Every row gives one point. To make a cloud, some directions were put in groups of two or more. Within a group, all points are equally far from the middle, so they leave a hole (a ring in 2 directions, a hollow ball in 3). The other directions are filled evenly. Then the cloud was stretched, turned, moved and blurred a little. Count the holes, and give their numbers of directions, smallest first.

Cloud (14 x 2):
[[-15  42]
 [  1  -2]
 [ 30  30]
 [ 45 -10]
 [ 40  53]
 [-23   1]
 [-45  29]
 [  0  21]
 [ 25  56]
 [ 33  41]
 [-26  11]
 [ 22  40]
 [-26   4]
 [ 36  25]]
Holes: 0

Cloud (21 x 3):
[[  9 -11 -28]
 [ 35 -29  12]
 [-26 -12 -20]
 [-14  40  -6]
 [  4 -54 -11]
 [-11  25 -29]
 [ 18  18 -60]
 [ 26  28 -27]
 [ 23 -18 -24]
 [-18 -25  45]
 [ 10 -13 -35]
 [ 19 -43 -22]
 [  3  -9  21]
 [ 19  19 -39]
 [ 18 -25 -46]
 [ -6  -4 -13]
 [ 12 -56 -28]
 [-31   0  -8]
 [ 29 -11  -8]
 [ 14  40 -12]
 [ 26 -37   9]]
Holes: 0

Cloud (26 x 4):
[[-50  23  26  25]
 [-32 -14  18 -29]
 [ -8  30 -24  -7]
 [ -8  25 -39  20]
 [  9 -17   7  34]
 [-32  24  -3 -30]
 [ 32  15   3  19]
 [-32  29 -14  56]
 [-48  11  32  23]
 [-33  44  19  -2]
 [-28  11 -32   7]
 [-17 -16  17  27]
 [-30  14 -34  45]
 [-32   0 -24 -23]
 [-41   8   1   5]
 [ 19   9  28  53]
 [ 34  16 -32  13]
 [ 17  10  46 -14]
 [-40  11  -1 -19]
 [  8  -5  30  33]
 [  1 -24  14 -30]
 [ 21  35  27  -3]
 [ 23  33   9   1]
 [ 28 -28 -26  25]
 [  7  -1  38  23]
 [-19   5 -60  34]]
Holes: 1 (2)

Cloud (50 x 6):
[[ 11 -14 -12  14   5 -52]
 [ -7  -8   6  -6  -2  40]
 [ -4 -11 -41  21  15  14]
 [-12   8 -47  23 -60  15]
 [  3  -1   4  -5 -32  40]
 [-43 -27 -47  24  10   6]
 [-32  16  20  15 -30  51]
 [-29   7  17  34 -50  -5]
 [-22   6  10   0  14 -36]
 [-32  11   9  46  31  19]
 [-14   4 -15   5 -30 -12]
 [ 22 -15  13 -21 -19   4]
 [  4 -39   4  38 -28 -14]
 [ 19  13  28  31 -33 -14]
 [-43  14  10  10 -18   8]
 [  6   3   8  20 -48  19]
 [ 10 -20 -11   6   2  27]
 [ -4  27 -22  30 -20  27]
 [-45  36 -26 -16 -27   7]
 [-36 -13 -47   0   8  29]
 [  1  -6 -30   3  -5   3]
 [-12 -28  10   6 -10 -14]
 [-48  -1  -7  33 -13  -2]
 [  0  -9 -27  42 -17 -18]
 [ -4  12  28 -22  44  14]
 [ 23 -18 -23 -12  38  15]
 [-22   8 -25  42 -36  -2]
 [  3 -17  10  37 -11  19]
 [ 14  -8  14  -2  22 -25]
 [ 15 -12 -53  10 -12  -6]
 [ 16  18  26  19 -44  -3]
 [ 12   8  14  22 -40  -2]
 [-31 -18 -25  -8 -12 -17]
 [ 41   2  -6  21 -20  36]
 [  9  -7  -2  31 -31  15]
 [-52  11 -16  16 -17  22]
 [-24  52 -40  18 -46  24]
 [  4 -11  -7  -8 -51 -39]
 [-27 -24  19  12  28  26]
 [ 18 -16 -23  28 -29   8]
 [ -6  -3  31 -22 -17  12]
 [ 35 -16 -18 -20 -10 -20]
 [ 14   3   2  21   9  33]
 [ -6   1   7  -1 -11 -27]
 [ -5 -19  -3  24 -19   6]
 [  5 -18 -15   0  17 -19]
 [-20  -1  16  26 -13 -20]
 [-37  -6 -18  28 -56 -12]
 [ 13   5 -38  23 -32   3]
 [ -3  45  13 -31  13  10]]
Holes: 0

Cloud (87 x 8):
[[ 12  24   7 -29  13  13 -23  16]
 [ 21 -12  -5 -16  18  19  35  33]
 [ 22  -2  27 -42   5 -20  16   2]
 [-14   7   7 -43  22  14 -11 -28]
 [ 42   3  33 -19  -5  -5   6  19]
 [-20   3  16  18 -19 -13   4  27]
 [-19   5  11  -5  27  29   2  -7]
 [ -6  36  12   4   0  16   2   1]
 [ 40  13  13 -24   8 -11 -28  -4]
 [ 20 -17  20  30  -6  10   2  -5]
 [ 21 -20  -9 -35  35 -23  14 -18]
 [ 18  -5  12  -3   2   8  40  -3]
 [ 13  10  42 -16  -4   2 -10   0]
 [ -3   7   4 -37  38 -33   6 -27]
 [ 22  -3   7  -1  30 -11  -4 -34]
 [ 30  -7   8  -6 -20 -27  20  15]
 [-24  11  14 -48  33  17   2  13]
 [-14 -28   1  23   9   6   7  20]
 [ 19  31  11 -22 -18  -3  11   1]
 [  6 -11   6   2 -17  16  26  25]
 [ 16  -2  12   0  35 -10  16 -28]
 [ 11 -33  10  22  -5  19  14  33]
 [ 19  42   8 -46   4  14   7 -11]
 [-18  21  13 -32   8  24 -18 -20]
 [ 11   3  15 -10  17 -17 -34   0]
 [ -5  15   9  -7  32  20 -15   0]
 [-25   3  24 -21  16   8 -14  22]
 [-10  -7 -28  -9  19  -3  -7  -6]
 [ 31  -7  11   7   5  10 -37  -6]
 [  8  -7  -1 -60  15   1  14  12]
 [-21  13 -22 -34  21 -14  21 -31]
 [  9 -23  11 -45  -1 -10  14   8]
 [ 28  -6  -5 -34   4  -1 -28 -23]
 [ 49  -2  12 -20 -15  -9  -2  11]
 [ 11   8  -7 -21  16   8  -3  32]
 [  7   0  -1  -5   2  11  30 -35]
 [ 24  23  -8   1  -4   2  30  -4]
 [ 11 -10   7  -4 -27 -14  26  15]
 [ 45 -10  23 -18 -17 -17   8  19]
 [ 13 -23 -20  -1  13 -17  -1 -24]
 [ 24  27  30 -28   5   5  -2 -16]
 [ 23  -1  20 -42  22  33   1   5]
 [  2 -22   8   6 -13 -34  11 -17]
 [ -8   5  -1  -2 -11 -40   2  15]
 [ 43  -5  17 -24 -11  -8   7  -5]
 [-21  20   5  11  22   8   7  -6]
 [-15 -25 -20 -17  32   1  19  -5]
 [-23 -20 -14  -3  33 -14  33  13]
 [  0   1  -6  13 -21  22  14   7]
 [ 26 -27   7 -21  -1 -27 -30  30]
 [ 12   2  19 -40   8 -11   4 -25]
 [ 38  -8  -3 -15   6   5  33   3]
 [ -2  29  13  -9   2  34  14 -24]
 [  8   0   9 -47   7  26  16   8]
 [ -7 -10  -3   6  26  29  25  -6]
 [ -5  15   2  -1  10  10   0  29]
 [  5   9  36  -3  -5  15  12  14]
 [ 27   0  28 -16  16   5 -24  22]
 [  7  -2  14 -15 -25 -24   5 -19]
 [-21 -32 -11 -31  39  -7  19   7]
 [  9   4   9 -21 -15 -27 -34  24]
 [ -6  22  15 -16  26  32   2 -33]
 [-10  22  25 -48  16  12   3  10]
 [ 17  20  27  -7  -6   6  10 -23]
 [ -2  16   1 -10  18 -27  16 -46]
 [-14  -4  28 -28  -7 -33   5  13]
 [-28   2   5   0   0   2  26   0]
 [ 17  18  17  11  18   8   3   4]
 [ 19  22  25 -19   3  12  20 -16]
 [ 14  15  -7 -13  26 -40  -4 -22]
 [ 17   5  12  12 -31  26   0  19]
 [ 38  19  -4 -25  11  16 -15   4]
 [ -3  14   8 -23 -19   0 -27  26]
 [ 48  -5  -8 -14  16   5   0  -5]
 [ -8   1  -6 -21  -6 -23  27  10]
 [-22  14  -2 -26 -16   4  -2   2]
 [ -3   5  14 -26  22 -17  10 -36]
 [ 31   0   7 -19   3  14  27 -19]
 [ 24 -37   3 -21  28  -5  -2  -5]
 [  5   8  -1   7  12 -34 -11   3]
 [  7  19  17 -37  13   6   5 -39]
 [ -1  -9  29  16   4   0  17  -2]
 [  6   0 -17  26  -4 -22  13 -24]
 [ -8 -12 -14 -16   3  11  28  -4]
 [-24  -2   4   0  11 -33  22  -3]
 [ 34   1  34 -33  26   4   4   2]
 [  1   0  -5  14  25  23  -2  -2]]
Holes: 1 (6)
